Each point is reached from the start by the listed moves, each made once or not at all, plus a little noise. Is the number of moves made odd or even? Then give how often each move was made.

Moves:
(1): [ 40   7 -53]
(2): [ 15 -17  23]
(3): [-25 -36 -10]
Start: [-20   1 -12]
Points:
[-31 -52  -2] => even (0, 1, 1)
[ 38  -7 -44] => even (1, 1, 0)

Moves:
(1): [ 17  -9  14  -4   1  -6  24   6 -25  10   7 -11 -21]
(2): [-12   8  -2   0 -19 -10  16  15 -11  21  10  13 -15]
(3): [  0 -16  -9   9  20 -19  14   9   6   6   2   2   8]
(4): [ 6 10  0 -7  2 -3 11 -7  0  8  2  4 14]
(5): [16  7 14  6 20  6 16 14  6  8 -3 -2 -7]
(6): [ 34   2  23  -9  -7 -10   7  14  10  -1  12   7   8]
(7): [ 12  10  22  13   7  -2 -10  -2   8  38 -21  -7   5]
(8): [  6  10  -8   0   4  -5  -6  29   0  -2   4 -30  -2]
(9): [ 10  19 -22  -3   0  -7  14  -7   8  -7  -5   1  -3]
(10): [ -1 -17 -49 -19   7  14 -49  -1   9  21  29  14  -5]
(11): [ -5 -12 -23  15 -22  23  -7 -19  22  19   0   2   0]
Start: [ 17  -8  -3  19   3   7   3  20 -25  -3  -4 -13 -16]
Points:
[ 35  -8 -25  21  37  -6   4  49  -9  95  18  11 -15] => even (0, 1, 1, 1, 1, 0, 1, 0, 0, 1, 0)
[ 47  28 -12  16  26   4  47  19 -11   6 -11 -10  -9] => odd (0, 0, 0, 1, 1, 0, 0, 0, 1, 0, 0)
[ 56 -10 -78  14  14  30  -5  40  -1  48  27 -36 -55] => even (1, 0, 0, 0, 1, 0, 0, 1, 1, 1, 1)
[ 24 -30 -56   5  16 -19   2  77 -45  53  45 -23 -53] => odd (1, 1, 1, 0, 0, 0, 0, 1, 0, 1, 0)
[ 43   0 -35  44   5 -10  72  64 -17  54  12 -37 -58] => odd (1, 1, 1, 0, 1, 0, 0, 1, 1, 0, 1)
[ 64   8  -3  34 -18  13   6   6  26  49 -13  -5  -8] => even (0, 0, 0, 0, 0, 1, 1, 0, 1, 0, 1)
[ 68  20  10  -7 -18 -28  76  42 -42  29  22   3 -33] => odd (1, 1, 0, 1, 0, 1, 0, 0, 1, 0, 0)

Moves:
(1): [-13   0   1   0  -2  -7  10  -5   5  -2   4   5   4   8 -10   2  -4   0
  -3  -9   3  -2  10   3  -9]
(2): [ 6  1 10  0  0  0  6  0 -6  3 -2  7  2 -1 12 -5 -2  4  4  9 -3  3 -5  1
 12]
(3): [ -1   4  -3   0  -1   0   3   3  -3  -6   0  -4   5   4   2   2  -4   1
  10   0   2  -1   7  -8 -11]
(4): [  1   3  -5   9 -11   9  -7  11   4   9  -7   6  -6   9   8  -4  -4   8
   8   4  -7  -3   8   2   2]
(5): [-7 -7  4 -9  2 -5 -2  0 13 -9 -3 -7  6 -2 -4  1  3 -8 -4  5 -4 14  7  5
 -1]
(6): [ -2 -12  -1  -3  11   1  -3  13   1   1  -3  -1   3   9 -14   0   7   2
  11   3   9  -5   1  -1  -1]
(7): [  4  -5 -13  -5  -3   0   0   6   3  -1  -3   8  -7   2  -9  -2  -1 -12
  -8   0  13   4  10  -5  -6]
(8): [ -2  -5  -9 -11  12   1   1 -10  -3   9  18   1   1 -11  14  -5  12 -16
 -12   7 -10  16   9   7  10]
(9): [-15   1   2  18  -8   4   5   1   8   1   0   1  -2 -15 -14  -4  -8   2
   2   4  -8   6  -8  -4 -11]
(10): [ -1  -1 -11   2  -4   2  -9   2   5  -1  -3   5  -1   2  -3  -4   3  -4
   7   1   1  -5  -7   0  -4]
(11): [ -3  -6  -4   4   0  -3  -4  -2 -12   2  -5  -8   7  -1  -6   2   7   2
  -3 -13   7   5   6   6   2]
(12): [-14  10  15  -6   7  -2   4  -1   6   5   4  13   5 -14 -15   0  -5   9
   8 -17 -10  -3   0  -4   4]
(13): [ 23   9   3   0  -3  -7  -7  -4   5   2  -1   0   3   5   3   1   7   4
   5   8   0   4  -4   4 -11]
(14): [ -1   1   6  -5 -18  -8   3  -2   1   2  -5 -21   1   4   4   7   2  11
  11 -10   0 -15  -8  -3   6]
(15): [-10  -2   6  15   3  -3   2  -3   8   1   9   6   3   5  -3  -7  -4   6
  -5 -16   6   6   3  -6   5]
(16): [  1  -6  15  12 -10  -8  -1  16  -8   2  16   4  14   5 -11  -8  -5   1
  10 -12 -32  -9  -4   3  11]
(17): [  2   0  -1   5   1  -3   3  -8   6  -5  -1   3 -10  -2  -7   7   4   3
  12  -4  -4   6  10  -4   0]
(18): [ -3  -4  -6  -2   5  12   1 -22   2   4   0   7  10  -5   0   7  -9   2
 -13  -5 -15  20   5  -7  11]
(19): [ 14  -9  -7  -6   6   3   5  -2   3   7   9   0  -6  -9  19   6 -12  -2
  -9  -2  -1  11  -1  15  -6]
(20): [  3  13  -5   5   1   5   0   8   1  -6  -7 -18   1   9   1  11   3   3
   8   0  10  -3  -5   0   2]
(21): [ 0 -3  0  8  9 -1 -3 -8 -5  6 -5  3  3 12 12 11 -6 -6  7 12 -1 -3 -3 -6
  3]
(22): [  4   0 -19  -4  10 -10  -5   1   2  -3  -8   1  -7   0  -1  -7  -8   3
   5   2   1  12 -11  -4 -10]
(23): [ -4  -4   8  -5  -2   0  -5   0 -10   3   5  -3  -6   7  -1   0   2  -5
   3   1  -1   7  -1   6   1]
(24): [-12   3  10   0   1  -8  11  -4  -3  -8   1   9   4  -6   6  19  13   5
  -6 -19 -13  14  -8  -4  -1]
Start: [  1  -2  -2 -10   7  -3  -1  13  -1   2  13   1  -5  13   8  -6   7 -14
  -3 -16   0   6   3  12  -8]
Points:
[-15 -18   9  -6   8 -18  21 -14  20  -2  51 -15  18   1  26  29  11  -9
 -11 -72 -64  65  10  18  29] => even (0, 0, 0, 0, 1, 0, 0, 1, 0, 0, 0, 0, 0, 1, 1, 1, 1, 1, 1, 1, 0, 0, 0, 1)
[-22 -14   5   9  -7 -31 -19   9  16  21  19  17  16  44 -50 -12   2  27
  53 -82 -43  26  11   6  -1] => even (1, 0, 0, 1, 0, 1, 0, 0, 0, 1, 1, 1, 1, 1, 1, 1, 1, 1, 0, 0, 0, 1, 1, 0)
[-17 -16  26  -9  16 -43  17  -8  18  11  44  23  14  22 -24  19  -3  26
  26 -95 -57  51  -6  10  -9] => odd (1, 0, 0, 0, 0, 1, 0, 0, 0, 0, 0, 1, 1, 1, 1, 1, 1, 1, 1, 0, 0, 1, 1, 1)
[-38 -18 -15   6   9  -7  13  -8  14  17  25   6  -5  27  -4 -16  -8   8
  31 -29 -25  56  25  -6  -3] => odd (1, 1, 1, 1, 0, 1, 0, 1, 1, 0, 0, 0, 0, 1, 1, 0, 1, 1, 0, 0, 0, 1, 1, 0)
[ -9 -12  30  18 -23  -9  14  46  -3  10  21 -13 -10  24  10  23   7  19
  52 -43 -50  18 -20  23   7] => odd (0, 1, 0, 1, 0, 1, 0, 0, 1, 0, 0, 0, 0, 1, 0, 1, 1, 0, 1, 1, 0, 0, 1, 1)
[ -3 -10  -1  12  11  -6   0  54 -16  19   9  25  19  33  11  21  -2  -2
  45 -50 -23  10   0  13  -1] => odd (0, 1, 1, 1, 0, 1, 1, 0, 0, 1, 1, 1, 0, 0, 0, 1, 0, 0, 1, 1, 1, 0, 0, 1)
[-32 -40  -4   3  25 -13 -13   3   7  20  19  17  -1  48   5 -10  25 -28
  24 -16  -4  44  41  26  13] => even (1, 1, 0, 1, 1, 1, 0, 1, 0, 1, 1, 0, 0, 0, 1, 0, 1, 0, 0, 0, 1, 0, 1, 0)
[-14 -20   8  26 -14 -25   4  17  17   9  20 -29  11  50  11  21  -9   3
  30 -61 -23  14  25  27   7] => odd (1, 0, 0, 1, 1, 0, 0, 0, 0, 0, 1, 0, 0, 1, 1, 1, 1, 0, 1, 1, 1, 0, 0, 0)
[-12   4  32  17  -8 -24  16 -10  38  11  22  21  28  32  18  36  -8  20
  38 -72 -68  42   1  11  15] => even (1, 1, 0, 1, 1, 0, 0, 0, 0, 1, 0, 1, 1, 1, 1, 1, 1, 1, 1, 1, 1, 0, 0, 1)
[  9 -14 -30 -12  15 -24 -18  19  -8  36  36  30   2  31  11 -13 -12 -30
  26 -32 -34  36  21  31 -31] => even (1, 0, 1, 1, 0, 0, 1, 1, 0, 1, 1, 1, 1, 0, 0, 1, 0, 0, 1, 0, 1, 1, 1, 0)

Moves:
(1): [  4  -3  17   6   5  -8   3   2   3   1  -1 -11 -27   9   3   1  -4  25
  12   1  10   1 -10  -8]
(2): [ 21  -1  15   2   4  13  23  10  13  -7   1  -4 -18 -12 -15  -3  -5   9
 -17  -5 -19  24   1 -23]
(3): [-12   9  -7  -3 -25  11   9  -4   3   8   1  -1  -4   2  -7   1  21 -25
 -16   0   2  -8  -8 -12]
(4): [  1   7   5  10  -8 -19   2   2   3   5  -2  -4 -15  -2  22   9 -12  -4
   3  -3 -10 -18  12 -21]
(5): [ 14  20 -11 -18 -12 -16   8 -11  16   7  -4 -17   7   2   3  -7 -10   6
  15 -22  -3 -21  -7 -21]
(6): [ -3 -19   4  12  -7   7   7  14 -18   0  13   7  -4  -6   0  -9   2  -9
 -18  15   2  11   3  29]
(7): [ 10  12  -6  24   4 -15  -8  23   3  -2  20  26  -3   7   9  18   9   5
   8  12  -9   8 -22   2]
(8): [  1 -10 -27 -12 -16   2   1  18   0   0   7  20   1 -24 -10  16 -12  -3
  -5  -1  -6   2   2   5]
(9): [  4   0   1  -3  -7 -13   9  -9  -4  -2   7  -1  -1   5  -1  13  10  -1
 -11   5 -10   4  -4   6]
(10): [  1  -2  -1   1   0  -6   4   2  -1 -13  13   6  -7   8   2   1  -1   7
 -12  -3  -4   7  -4  -5]
(11): [-11  -3  -2   2  20   8  -2  -1  -3   5  16   7  -6   0 -12 -25  -3 -13
 -11   3  -1 -10 -12  15]
(12): [ -1   1   7 -14   5  -5  11 -21  17 -11 -15 -11 -12 -14  14  -2  -1  -3
   8   2  -9   0  -9  -2]
(13): [ 10  14 -15  -1  18 -21   5  -1   2 -12   4   4 -10 -28  -2  -3   9  10
  13  19  -7 -10  26  14]
(14): [ -2  16   3  10   8  -4   4  -1  -4  -3  10  -2   1 -10  -3   4  -6  -1
   2  -5   2 -11  14   1]
(15): [ -4  -7 -10  -7  -3  -8  -1  10  10  -3   8  -1  13  11 -11  -4   7 -17
  10  -1  13 -17   1  11]
(16): [ 11   4   7  -3  -6 -12   6  17   7  -6   8 -20   3  -9 -18  -1  16  -9
 -25  -3 -17   2 -13 -10]
(17): [  9   3  -1   3  -1  -9   1   1  -3  10   2  -2  -4  -5   2   2  -4  -5
 -10  -2   6  13   1  -8]
(18): [ -9 -10  -3  -8  -1  10  -1 -24  -9   8   1  -4  -6  10  11  -5   8   8
  18   4   4  13   1 -10]
(19): [ 19  12  26  31 -11 -15  -7  11   3 -15   4  10 -18 -12 -11   7   1   3
  -4   1 -17   8   3  -6]
(20): [  7  18   0 -12 -19   1   3 -26  -3 -11  -6  -8   5   4   4   9   0  -9
  17  16   3  -7   4 -19]
(21): [ 10  -8   7  11   4   3  -3  -2   3   6   4  -2  -7 -12  14   8  -5   1
 -15  -1   7  -8   4  -6]
(22): [-13  -4  12  11   8  -3   5  -7  -8  -2  -8   8   4  -5   8  -4  -4   3
  -1   8   7 -11  -3   2]
(23): [-14  -9  -1  14  -9  11  -1  -2   3  -3   0   0   0   3  -1  -2  -4  11
  -8  11 -10   1   1  -6]
(24): [  2  10  12 -21 -11 -12 -10  11  13  11  16   4 -11 -11  -2  -8 -12  15
  14   7  11   5  15 -16]
Start: [  3 -26   2  23  -8  -9   3  -2 -31  -2  10 -11   6   2  -7  -7  -1  -6
 -18   0  -7  25  20  20]
Points:
[ 38  -1  43  59 -32 -26  57 -26 -12   8  42 -34 -81 -57  11 -26 -17 -40
 -64 -16 -40  19  24 -46] => even (0, 1, 1, 1, 1, 1, 0, 0, 0, 0, 1, 1, 0, 1, 0, 0, 1, 1, 1, 0, 1, 0, 0, 0)
[ 44  21 -26 -10 -25 -95  40 -32   2 -19  47 -29 -58 -40  15  16   7   6
  22  34 -61  -9 -12 -29] => even (1, 0, 0, 1, 1, 0, 1, 1, 1, 0, 1, 1, 1, 0, 0, 1, 0, 1, 0, 1, 0, 0, 0, 0)
[ 10 -20 -10  61 -68 -14  30  20  -5 -12  37  23 -19 -28   6  43  -9 -35
 -43  36 -27  -9  13 -48] => even (0, 1, 1, 1, 0, 0, 1, 1, 0, 0, 0, 0, 0, 0, 1, 0, 0, 0, 0, 1, 1, 1, 1, 0)
[ 17  -6  24  40 -33 -61  29  32  -4 -13  94   3 -65 -24 -19   1 -30  18
 -25  38 -26  27  10 -67] => even (1, 1, 0, 1, 0, 0, 1, 1, 0, 1, 1, 0, 0, 1, 1, 1, 1, 1, 0, 1, 0, 1, 1, 1)
[  2  -3  33  66 -10 -36  18 -19 -35   0  34 -35 -14 -32  10  -7 -27 -31
 -67  23 -21 -24  29 -31] => odd (0, 0, 0, 1, 0, 0, 0, 0, 0, 0, 1, 0, 0, 1, 0, 1, 1, 0, 0, 1, 1, 1, 1, 0)
[ 32 -24  40  40 -19 -53  14  38   4   8  58  -6 -34 -22   8   4   0   5
 -25  18 -19  22  17 -51] => odd (0, 1, 0, 1, 0, 0, 1, 0, 0, 0, 0, 0, 0, 0, 1, 1, 0, 1, 0, 0, 1, 1, 0, 1)
[ 26  -7  11  71   6 -46  41  13  -6 -11  81   4 -16  -5 -12  -8 -21  -1
 -69   1 -27   6  -8 -12] => even (0, 1, 0, 0, 1, 0, 1, 0, 1, 1, 1, 0, 0, 1, 1, 0, 1, 0, 0, 0, 1, 1, 1, 0)
[ 25 -37  74  89 -11 -22  31  15 -13 -25  39 -37 -49 -24 -31  -6   0  26
 -45  11 -24  27  21 -35] => even (1, 1, 0, 0, 0, 0, 0, 0, 0, 0, 0, 0, 0, 1, 1, 1, 0, 1, 1, 0, 1, 1, 1, 0)
[ 40  15   8  30 -11 -89  32  33  28  -5  74  -9 -64 -13 -14 -16 -18  40
   7  27 -40  -7  23 -29] => odd (1, 1, 0, 1, 1, 0, 1, 0, 1, 0, 1, 0, 1, 0, 1, 0, 0, 0, 0, 0, 0, 0, 1, 1)
[ 27  -1  30  51 -32 -63  52  23  11 -29  88   0 -71 -68   1 -20   7 -39
 -80  74 -38   8  18 -33] => odd (0, 1, 1, 1, 0, 1, 1, 0, 0, 1, 1, 1, 1, 0, 1, 1, 1, 0, 0, 1, 1, 1, 1, 1)
[ 47 -37  25  13 -60 -37  49  35  -2  14  76  -9 -86 -58  -9  26  19   0
 -73  34 -34  90 -18 -31] => odd (1, 1, 1, 0, 0, 1, 1, 1, 1, 0, 0, 1, 0, 0, 0, 1, 1, 1, 0, 0, 1, 0, 0, 1)
[ -3 -29  52  37 -55 -44  17 -11 -44  10  33 -41 -51 -10  22 -14 -15  21
 -18  56  -1  37  34 -45] => even (1, 0, 0, 1, 0, 1, 0, 0, 0, 0, 0, 0, 0, 0, 0, 1, 1, 1, 0, 1, 0, 1, 1, 1)

Moves:
(1): [ 19  11   4  -6  18   6  -7  -6  -7  -6   6  -1   1   7   7   7  -1  -5
   6  -4  -4  -9 -10  16  -4]
(2): [  2   6   1   6   5  -1   8  -4  -3   1   7   0   5   4  -6  -1 -10   5
   2   1   8  -4  -1   6  -9]
(3): [  0  -9  -6  11   6 -13  -9   4  -7  -4  11   2   8  12  -2   4   4  -3
 -14   2   5  -3   4  -8  -8]
(4): [ -4  24   5   4  -4   2 -16  -9  21   4 -20   6  -1 -17  18  18  -3  -4
  17   2  11   5 -15  -9   6]
(5): [ 10   1  -7   1  -2   5   1   0  10  -4  -9  20  -2  -5  -1  -2  -2  -1
   5 -23  -8  22  -9 -14   6]
(6): [  1 -13  -8  -3  15   6   5  -1  -3  -4  -5  -6  -8   1   2  -7  -4  -2
  -3  -1  -7 -11  -4  -6   6]
(7): [  7  -8   3  -1  -1   4 -16   0  -6   3   9   2  13   1  -6   5   8  -8
  -9   5  -3   0   0 -22  -3]
(8): [-10  12   1   4  15   7  -6   5  12   2  -1   9   3   5  12  11  -4  12
 -15   8  -6  -1  -2  -3  -2]
(9): [  5 -11   8  12   5  -3  -4   1  19  -4   0   4  -4 -11  -2  12  12  -7
   6   6   3  18  -7  -5 -16]
(10): [  8  -2   1   6  -5   2   7  10   2   6  -4   6   7  -5   5  -1 -18  -5
  18   6  -2   2  18  12  -5]
(11): [  8  13  -9  -6  -8 -15  -2  14  -1   2   8   7   0  -9   6   4  -8   3
 -20   8   1   0   9  -8   6]
(12): [  6 -16  -8  12   3  12   3   7   9   8  -4   4  -5   3  -3  -9  15 -34
 -10  10  20  17 -14  -2 -16]
(13): [-13  -3  -2  -3   1  -8   2  -3  18  -2  -3  10   4   1  -4 -20 -14   8
  -9   6   3   0  -1   4   5]
(14): [  3  21  27  -5  -7   7   9  -7   9   7  -4  22 -20  -3   6   6   6 -15
  20   3   4   4  21   2   8]
(15): [ 12   6   1 -13  -5 -13   8  -3   0   2  -9  -5   4   4 -21   0  13   3
  12  -9  13 -15   1   0  -1]
(16): [  0   5  11   2   2  -1   1   2   4   3   9 -16   7   1  20   4   5   1
  -2   2   0 -11  -3   4   7]
(17): [  8 -11   1  -5 -12  13  -8  20  12 -11  16  -1  -3 -12  12   9  13  -8
 -19   2   3  -8   3 -16   4]
(18): [  7  17  -8  -6   4 -11   6   5  -1  -2  -8  10   9  -7  -2  -9  -3   6
  -5 -13  -8 -18  -7   5  -9]
(19): [ -3   8  -4  -5 -13 -14   2 -10  -6   0   1   2   1   3   4  32 -23  -3
  11 -19 -17   3   9   7   5]
(20): [-15   4  -6   5  16 -16   7 -10  -2  -3  -3  -9   5   3 -12  12  11  -1
  34   3   1   0 -25  -1 -11]
(21): [  3   8   3  -1 -11   6  -7   4  18   4  12 -15  -7  -3   2 -20  13  12
  -4   8 -11 -25 -12  16  18]
(22): [ -7  -7   2  12  -1  -5   2  -3   0 -14 -16   0   8  -5 -10   2  -8  -5
   5   6  -6  16   5 -11   0]
(23): [  9   3 -14  -6 -16 -21   6  -6  11  -2  -1  -9  -2   3  -9  -4  18   6
  10  -2   4  -5  -1 -10 -11]
(24): [ -2   8  21 -19  10   9  -9   7  -5   4  -9   1 -12   8  -2  -4  -5  -4
  -4  -9  -7   2   8 -22  10]
Start: [ -7  -2 -14  12 -11  15   7   1  13  -8   9 -19  -8  -4  -7  23   3  17
   2   8  -2  -8  11   1   4]
Points:
[  5  33 -19  22 -17 -10 -16  25  76 -10  24  -2  39 -20  32  41  -2  27
 -24  28  13 -52   7 -36 -19] => odd (0, 1, 1, 1, 0, 0, 1, 1, 0, 1, 0, 0, 1, 0, 0, 1, 1, 1, 0, 0, 0, 0, 1, 0)
[ 26  46 -22   6   5  14 -30  10  77 -23  10 -26  -5 -18  29  83  19 -19
   8   5 -23 -18 -51 -73  17] => odd (1, 1, 0, 1, 1, 1, 1, 1, 0, 0, 1, 1, 0, 0, 0, 1, 1, 0, 1, 1, 1, 1, 1, 1)
[ 34  35  -5  13  -2 -26   6   3  95 -28   9   4 -15  -8  -1  21  33  24
  -1  19 -10 -28  -1 -22  17] => even (1, 0, 1, 0, 1, 1, 0, 1, 1, 0, 1, 0, 1, 1, 1, 1, 0, 0, 0, 0, 1, 1, 1, 0)
[ 10  68   2 -12 -24 -31  25 -22  61  18 -38  21  -1  -9 -40  47  -3 -30
  86  -9  26 -18   4 -30 -27] => odd (0, 1, 0, 1, 0, 0, 1, 0, 0, 1, 0, 1, 1, 1, 1, 0, 0, 1, 1, 1, 0, 0, 1, 1)
[ 14  44 -21  18   1  -7  -3  41  86  -2 -10   8  -9 -42  11  62  21 -14
  15  30  26  -3 -21 -51 -50] => even (0, 1, 0, 1, 0, 0, 0, 1, 1, 1, 1, 1, 0, 0, 0, 0, 1, 1, 0, 1, 0, 0, 1, 1)
[  3  62  39   5 -10  -2   7 -17  77  -8 -44  10 -29 -17 -20  61  20   5
  55  13  21  12  21 -49 -12] => odd (0, 1, 0, 1, 0, 0, 0, 1, 1, 0, 0, 0, 0, 1, 1, 0, 0, 0, 0, 0, 0, 1, 1, 1)

Moves:
(1): [ -7   1   3  -4   0  -4  -8 -11  10 -13  -6  17 -15  -7  14  -6 -14 -17
   2   9 -10  -4  22   1]
(2): [  6   2   1 -14 -12  -4   3  -2   2 -16   5 -14   3   5   4   1 -12  13
  15  -3   8  -1  -8  19]
(3): [ -6   2   8   1   5   4  -1   2   9   9 -13 -11 -12   3   2  -9   4  -5
   2 -11 -15  10  -6  -3]
(4): [ -5  -2   3  10  10 -15  -6  -3 -10  -4  -6  -3   0   1  -9 -14  -5   1
  -2   0  30   3 -16   4]
(5): [ 12  -6   9  18   8  -1   3  -2 -17 -19   3  -2  19  12  -6  14  -9  -2
  15   1   4  -7  -3  14]
(6): [ 14   8   0   7  -5 -10   4   4 -11  -1  -7   5  -2  -7   2   5   7   3
   2   8  -1  26  -6  -1]
(7): [ 15 -12  -7  20 -11   0   1  26   1 -22  16  -2 -13   9   8 -10  21   3
   9   8  14 -11 -15   6]
(8): [  5 -29 -22  16   1   0   0  -5 -22 -15  18   5  -9  11  18  -1   9  -3
  -3   4  -5   0 -20  14]
(9): [-10 -13  -5  -1  -1   6   9   2  12  -9  19   7   1   5   2  -6  12  -8
  -6   2   1  11  -7   8]
(10): [  3 -36 -12   8  18   5   2   6  -5  -8  -4  -3 -11  -1  -9  -9   4   4
  24   1  -8  -7  15  11]
(11): [ -3   7 -15  -4  19  10   2   2 -19  -2   4  16 -14  13  -9 -16  23 -25
  18  11  -2 -12 -16  -4]
(12): [-18   0  -3  19  -8   4   1   9  -8   5   4   6   6   7  -3 -12   1  -1
   0  -1  -2  -5 -14   8]
(13): [ 14  -1  14 -13 -15  -9  -4   4  -9   0   2  -5  11   1   2 -12   6 -15
  -3  -3 -18   7  -5  12]
(14): [  1 -14   6   4  10   7  11  -9   7   5  10 -30 -22 -12   1   6   2  -4
  14   8   7  15  -6 -11]
(15): [  7   0  -6  -8   4 -20  -4   4  -9   3   0 -13  12   3   3  17  -4  -8
   2 -13  -1   8   6   9]
(16): [ 10 -11   7  -7  10 -12 -10  -8   2   9   4   5  -9  -2   6  14   5   9
   1  11 -12  -3   2   6]
(17): [ -3  -6  -2   4 -19  -1  -1   2  -1   0   5  16   6  30 -32  16  -9   2
  -3  -5 -16  14  12  -8]
(18): [ 14   8  -9  -7   1   9 -23   8   3 -14  22  13   3 -10   6 -11   2   0
   3   6  10   2   1  -5]
(19): [  7  13   5   6   5 -10  -2  18  11  -3  14 -11  -2   7   3  -8  -5  -6
 -20   6 -17  23  -6  16]
(20): [  3  12   5  -9  -2  -1 -11  -5   0   4  -1 -13   7   2  -8  -7  16  -5
  -2   1   4  -5   1   8]
(21): [ -8  12  -2  -6  -5  -6  -2 -11  12 -10  -8 -17   9  -4  17 -12  -8   7
  16  11  -5   6  -1 -17]
(22): [  0   2   8 -17  -1   7   3   4 -22   4   4   5  10  15   8 -18   3  -4
   9   1   7  -3  11   2]
(23): [ -2   2   0 -15 -24  21   1  -2  20  11  -2   3   9   4   4   3 -20 -12
  -1  16  -4  14   0  -5]
(24): [-12   4  17 -12  -5  16 -13   9  -6 -13  -5   6  -5 -12  12   6   0   1
 -17   9 -19  -8   1   6]
Start: [  5  -9  -5   0  -7  -2  -2 -13   1  -4  -5 -25  16  -8 -15  -9   4   6
  -5  -8   5 -21   1  -3]
Points:
[  6 -37  -9 -35 -58  -9 -14 -17  10 -36  12 -34  18  28  24  25 -12   4
   3  20 -63  56 -28  26] => odd (0, 1, 1, 0, 0, 1, 0, 1, 1, 0, 0, 0, 0, 0, 1, 1, 1, 0, 0, 0, 1, 0, 1, 1)
[ 27 -38   2  -7  16 -37 -49 -26 -31 -56  17 -63  10  34 -35 -48   6 -41
  95  16 -19   0 -16  42] => even (1, 1, 1, 1, 1, 0, 0, 0, 0, 1, 1, 1, 1, 1, 1, 1, 1, 1, 0, 1, 1, 0, 0, 0)
[ 20 -34  43 -14 -11 -41 -28 -13  11 -50 -12 -69 -33  -6  -1 -30 -22  -2
  24  34 -70  59  -2  31] => odd (1, 1, 1, 1, 0, 1, 0, 0, 0, 1, 0, 0, 1, 1, 0, 1, 1, 0, 1, 0, 1, 0, 0, 1)
